Rows are points. The points of each table are mixes of a few directions, plus a little noise. Count the directions of each table, and those that both share. Where both have some left over, give the other angles between the two spaces (their principal angles), to ten degrees, smallest first.

First (7 x 3):
-5.7; 3.1; -1.0
5.4; -3.6; 4.3
2.0; -1.4; 1.3
6.1; -4.2; 4.9
4.9; -2.1; -3.5
-8.2; 4.9; -0.8
-4.3; 2.9; -4.9
Second (6 x 3):
1.4; 0.9; -9.0
-0.7; -0.4; 4.6
1.3; 0.8; -8.9
-0.9; -0.6; 7.1
0.3; 0.2; -1.8
-1.2; -0.7; 8.3
Directions: first 2, second 1, shared 1

First (9 x 8):
1.2; 0.6; -0.5; -1.3; 1.5; -2.7; -0.5; 1.9
4.8; 2.3; -2.0; -5.4; 6.0; -10.6; -2.1; 7.7
-5.0; -2.4; 2.1; 5.6; -6.2; 11.1; 2.2; -8.1
-6.5; -3.2; 2.8; 7.4; -8.2; 14.5; 2.9; -10.6
1.7; 0.8; -0.7; -1.9; 2.1; -3.8; -0.7; 2.8
-0.2; -0.1; 0.1; 0.3; -0.3; 0.6; 0.1; -0.4
0.2; 0.1; -0.1; -0.2; 0.3; -0.5; -0.1; 0.3
3.1; 1.5; -1.3; -3.5; 3.9; -6.9; -1.4; 5.1
0.8; 0.4; -0.3; -0.9; 1.0; -1.7; -0.4; 1.2
Second (10 x 8):
-4.0; 0.4; -0.7; -4.0; 0.7; -0.8; 7.7; -8.5
-3.2; 6.5; 2.7; 1.8; 0.9; 3.9; 3.5; -9.2
-0.2; -3.8; -1.7; 2.6; -0.7; 2.5; -5.9; 7.3
0.9; -3.4; -3.5; 3.8; 1.1; 1.8; -2.2; 10.5
-2.8; -1.6; 4.7; -9.9; 0.2; -3.0; 2.3; -9.1
3.1; 0.7; -2.0; 3.1; 0.2; -1.2; 0.0; 4.8
-2.4; -5.3; -3.1; 1.7; -0.9; 2.7; -4.1; 5.6
-1.2; 1.2; 0.0; -2.5; -5.0; -3.4; 1.0; -11.2
5.0; 6.2; 0.4; 3.7; 1.3; -1.8; 3.2; 1.0
4.5; -1.0; 3.1; -0.5; 1.8; -0.9; -5.5; 9.0
Directions: first 1, second 5, shared 0; angles 30

First (9 x 12):
0.7; 0.1; -1.9; 1.3; 1.7; -3.2; -0.2; -2.3; -1.7; -2.1; 6.7; 0.1
-1.6; -0.8; 4.3; -2.9; -4.7; 7.8; 0.8; 5.5; 3.8; 5.1; -15.8; -0.8
0.2; 0.1; -0.6; 0.4; 1.0; -1.4; -0.1; -0.8; -0.6; -0.7; 2.8; 0.1
0.6; 0.2; -2.0; 1.5; 2.1; -3.9; -0.5; -2.6; -1.8; -2.3; 7.3; 0.2
0.8; 0.4; -1.9; 1.3; 2.0; -3.5; -0.2; -2.5; -1.7; -2.2; 6.8; 0.5
0.9; 0.4; -2.3; 1.6; 2.3; -4.1; -0.4; -2.9; -2.0; -2.7; 8.6; 0.4
-0.3; -0.2; 1.7; -1.1; -1.7; 3.1; 0.2; 2.2; 1.7; 1.8; -5.9; -0.4
-2.1; -1.0; 5.8; -3.8; -6.1; 10.6; 0.8; 7.4; 5.3; 6.8; -21.6; -1.4
1.0; 0.5; -2.8; 2.2; 3.1; -5.5; -0.4; -3.7; -2.9; -3.4; 10.9; 0.5
Second (10 x 12):
-3.2; 3.2; 0.7; -6.1; 7.1; 0.5; -5.6; -2.6; 0.0; 3.7; 4.7; 1.4
1.7; -3.1; 2.8; 3.2; -9.4; 5.5; 5.4; 6.5; 2.9; 0.7; -15.8; -1.9
-2.1; 2.9; -0.7; -4.0; 6.4; -1.6; -4.4; -3.4; -0.9; 1.7; 7.6; 1.4
0.0; 1.7; -3.4; 0.2; 6.3; -6.3; -2.5; -5.4; -2.9; -2.7; 14.7; 1.1
-1.8; 2.4; -0.8; -3.1; 6.2; -2.0; -4.0; -3.2; -1.1; 0.7; 8.0; 1.1
0.6; -1.3; 1.4; 1.1; -4.0; 2.9; 2.0; 3.1; 1.3; 0.8; -7.6; -1.0
0.9; -1.7; 1.3; 1.7; -4.8; 2.4; 2.7; 3.0; 1.2; 0.3; -7.7; -0.8
1.4; 0.2; -2.9; 2.6; 2.0; -5.2; 0.2; -3.3; -2.4; -3.8; 9.6; 0.4
1.9; -3.0; 2.3; 3.3; -8.5; 4.2; 4.9; 5.2; 2.0; -0.2; -13.5; -1.6
0.7; -0.7; -0.4; 1.8; -1.4; -0.8; 1.3; 0.4; -0.4; -1.2; -0.2; -0.2
Directions: first 1, second 2, shared 1

First (9 x 24):
-3.0; -0.1; 4.2; -1.8; -2.3; 3.1; -0.7; -6.9; -0.2; 4.3; 3.6; 1.8; -0.7; 1.3; 0.0; 1.0; -1.6; -2.1; 2.8; -2.1; 1.1; -2.9; -2.2; -5.2
-4.9; -0.8; 4.2; -1.0; -11.1; -0.5; -5.7; -1.9; -6.4; 3.3; 7.0; -2.7; -3.3; -2.0; -5.3; -0.9; 0.1; -9.8; 1.8; 3.9; -7.0; 1.9; -8.6; 0.6
1.0; -1.7; 0.8; -1.0; -6.0; 0.2; -4.5; 2.7; -0.7; 3.6; -0.4; -1.1; -1.5; -3.2; -2.4; -0.6; -1.2; -4.7; -1.3; 2.7; -4.6; 0.5; -4.3; 0.5
-5.4; 2.5; 1.9; -0.8; 8.3; -6.3; 2.8; -1.3; -1.8; -8.8; 3.8; -0.4; -3.2; 7.1; -10.1; 5.0; -6.0; 1.4; 2.4; -6.0; 4.7; 6.1; -6.8; 2.3
3.2; -0.2; -4.0; 2.4; 0.2; 1.2; 1.8; 2.7; 0.5; -0.5; -2.7; -0.6; 3.1; -2.1; 6.0; -2.4; 5.4; 2.5; -1.5; 3.0; -0.8; -1.1; 7.0; 2.2
0.5; 0.3; -0.1; 0.4; 1.4; 3.2; 2.7; -3.8; 1.2; 1.0; 0.2; 1.6; 2.2; 0.8; 5.3; -0.6; 2.5; 2.6; 1.1; -0.6; 2.6; -3.3; 5.0; -2.8
1.9; 2.2; -5.6; 2.1; 14.6; -6.4; 6.7; 6.3; 3.1; -11.6; -4.9; -0.5; 0.8; 4.6; -2.9; 2.8; -1.7; 8.8; -2.3; -3.8; 6.3; 5.5; 3.9; 5.8
6.5; -3.5; 0.8; -3.3; -3.5; 8.9; -2.7; -2.5; 8.4; 13.3; -7.5; 5.4; 2.9; -4.8; 9.7; -1.8; -1.6; 2.3; -2.4; -0.9; 0.5; -9.5; 5.4; -9.0
0.2; 0.5; -2.7; 2.8; -1.7; -2.9; 0.1; 4.6; -3.6; -4.1; 0.9; -3.1; 0.0; -1.1; -0.7; -1.8; 3.8; -1.5; -1.0; 4.4; -3.2; 3.3; 0.9; 5.4
Second (10 x 24):
-1.0; -0.7; 3.9; -4.9; 4.6; 1.5; -0.5; -4.7; 5.9; 3.9; -1.8; 4.4; -1.4; 3.0; -2.6; 3.9; -8.4; 2.7; 0.9; -7.6; 5.3; -2.4; -3.6; -6.6
-1.8; 0.3; 2.4; -1.9; 3.0; 0.4; 0.9; -3.9; 1.7; 0.5; 0.9; 1.8; -0.9; 2.7; -1.8; 2.3; -3.8; 1.0; 1.8; -4.3; 3.6; -0.9; -1.8; -3.3
7.5; -3.5; -2.8; -1.6; -3.2; 2.2; -5.6; 8.3; 6.2; 7.2; -9.6; 1.2; 0.4; -7.1; 2.3; -1.7; -2.6; 0.0; -6.1; 2.6; -4.2; -1.8; 0.4; -0.5
-3.1; 1.8; 1.1; 0.8; 1.3; -0.8; 2.3; -3.3; -2.4; -2.9; 3.8; -0.5; -0.3; 2.7; -1.0; 0.9; 1.0; -0.1; 2.3; -1.2; 1.8; 0.8; -0.3; 0.3
5.9; -1.8; -5.4; 2.9; -6.4; 0.1; -3.4; 9.9; -0.5; 1.9; -5.4; -2.7; 1.4; -7.7; 3.9; -4.6; 5.5; -2.1; -5.2; 8.2; -7.3; 0.8; 3.5; 5.6
4.2; -1.0; -3.8; 2.1; -4.5; -0.1; -2.3; 6.9; -0.7; 1.0; -3.3; -2.4; 1.2; -5.3; 3.1; -3.4; 4.1; -1.4; -3.3; 5.8; -5.2; 0.5; 2.4; 4.0
2.5; 0.5; -6.3; 6.6; -7.7; -2.0; -0.4; 9.0; -7.2; -4.1; 1.1; -6.1; 2.4; -5.9; 4.8; -6.5; 12.3; -3.6; -2.8; 11.7; -8.6; 3.0; 5.5; 10.0
-5.2; 1.6; 5.4; -3.1; 6.4; 0.2; 3.5; -9.7; 0.9; -1.4; 4.8; 3.0; -1.5; 7.1; -3.7; 4.5; -5.6; 1.9; 4.7; -7.9; 7.3; -1.0; -3.4; -5.6
-0.9; 0.5; 0.6; -0.2; 1.0; 0.0; 0.5; -1.2; -0.1; -0.4; 0.5; 0.4; -0.2; 1.0; -0.6; 0.7; -0.6; 0.1; 0.8; -1.0; 0.9; -0.2; -0.4; -0.6
-8.1; 3.3; 5.0; -0.5; 5.7; -1.4; 5.6; -11.1; -3.2; -5.6; 8.8; 1.0; -1.3; 8.7; -3.7; 3.9; -1.8; 1.1; 7.1; -6.5; 7.3; 0.8; -2.5; -3.0
Directions: first 4, second 2, shared 2
